Each point is reached from the start by the listed moves, each made 0, 1 or 2 times, or once backwards (-1), plus a little noise. Is the number of moves made odd or even? Then give how often each move was made.

Moves:
(1): [-1.73 -2.21  0.16  2.30]
(2): [-2.18 -1.11  1.15  1.81]
Start: [ 0.53  1.78  0.90 -0.77]
Points:
[ 2.59  2.96 -0.37 -2.47] => odd (0, -1)
[ 2.34  3.99  0.86 -2.82] => odd (-1, 0)
[ 1.00  0.57 -0.03 -0.30] => even (1, -1)
[ 0.49  1.84  1.11 -0.90] => even (0, 0)

Moves:
(1): [ 1.19  0.69 -0.92  0.52 -0.25  0.48  0.79  1.87]
(2): [-0.53 -0.61  0.68 -1.59  0.94  0.21  0.85  0.21]
(3): [-1.40  0.85  0.79 -0.79  1.70  0.39 -0.73 -0.52]
(4): [ 3.35  1.04 -1.16  0.05  0.06  0.70 -0.59 -0.60]
(5): [ 0.53  0.28  0.41  2.10 -0.30 -0.50 -0.07  0.61]
(6): [ 0.28  0.61  0.11 -0.53  0.19 -1.55 -0.53 -0.19]
Start: [ 1.67  0.60  1.49  1.65  0.95 -0.08  0.03 -1.16]
Points:
[ 3.35 -0.58  0.43  1.81 -0.07  1.80  2.90  1.73] => even (1, 1, -1, 0, 0, -1)
[ 3.84  0.67  2.29  1.71  1.85 -0.22 -0.49 -2.78] => even (-1, 1, 0, 1, 1, 0)
[0.96 1.28 3.06 0.33 3.96 0.74 1.78 1.23] => odd (1, 2, 1, 0, 1, 0)
[ 3.12  1.20 -0.15 -1.12  1.80  1.59  2.65  2.21] => even (2, 1, 0, 0, -1, 0)
[-2.88  1.03  5.31  4.04  2.63 -3.41 -1.50 -1.95] => even (-1, 0, 1, -1, 2, 1)
[5.01 0.26 0.82 2.49 0.32 0.51 3.91 4.08] => even (2, 2, -1, 0, 1, 0)

Moves:
(1): [-1.52  0.16 -0.86 -0.85 -0.07  0.99 -0.58  0.28  1.56 -0.49 -1.63  0.26]
(2): [ 1.52  0.13 -1.58 -0.36 -0.03  1.41 -0.03 -2.60  0.69  1.58  1.38  0.24]
(3): [ 1.02 -0.01 -0.27 -1.57  0.69  1.82  0.73 -1.46 -0.80 -0.39 -1.13  0.88]
(4): [ 0.76 -0.53  0.50 -1.64 -1.41 -0.01 -0.47 -0.83  0.20  1.06  1.20 -1.07]
(5): [ 0.07 -0.60  0.16 -0.10 -0.20  0.43 -1.07  0.60  0.27  0.42 -0.60  0.84]
(6): [-1.12 -0.15 -0.90  0.52 -0.50  0.45 -1.48 -1.21 -0.49  0.91 -1.07  1.06]
(7): [-0.52  0.69 -0.50  1.20  0.80 -0.82 -0.81  0.96 -0.31  0.61 -0.28 -0.14]
(8): [ 0.16  0.41 -0.48 -0.12 -0.50  0.20 -0.06 -1.43  0.32  0.26 -1.74  0.60]
(9): [ 0.09  2.77  1.11  0.20  0.92 -0.24  1.59  1.94 -0.90 -0.74  1.78 -0.04]
Start: [ 0.42 -0.77 -0.56 -0.29  1.70 -0.74 -0.22 -0.42 -0.43  0.26 -0.56 -1.08]
Points:
[-0.42 -3.04 -1.92 -3.97 -1.81  1.60 -5.23 -0.02  4.80  3.88  1.69 -2.47] => odd (2, 1, -1, 2, 2, 0, 0, -1, 0)
[ 2.61  6.01 -0.13 -2.64  3.99  1.52  1.21 -0.73 -3.25  1.27 -2.69  1.22] => even (0, 0, 2, 1, 1, 0, 2, 2, 2)
[ 5.87 -1.89  0.75 -3.29 -0.07  0.00  2.21 -3.95 -0.25  2.03  4.98 -3.11] => odd (-1, 1, 0, 1, 0, -1, -1, 0, 0)
[ 5.00  3.44  2.84 -5.93  2.81  1.98  1.94  2.09 -2.56  0.79  2.83 -1.09] => even (0, 0, 2, 2, 2, -1, 1, 0, 2)
[ 0.48 -0.71  0.61  0.68  1.67 -3.16  0.46  2.17  0.80 -0.30  1.69 -3.11] => even (0, 0, -1, 0, 0, -1, 0, 0, 0)
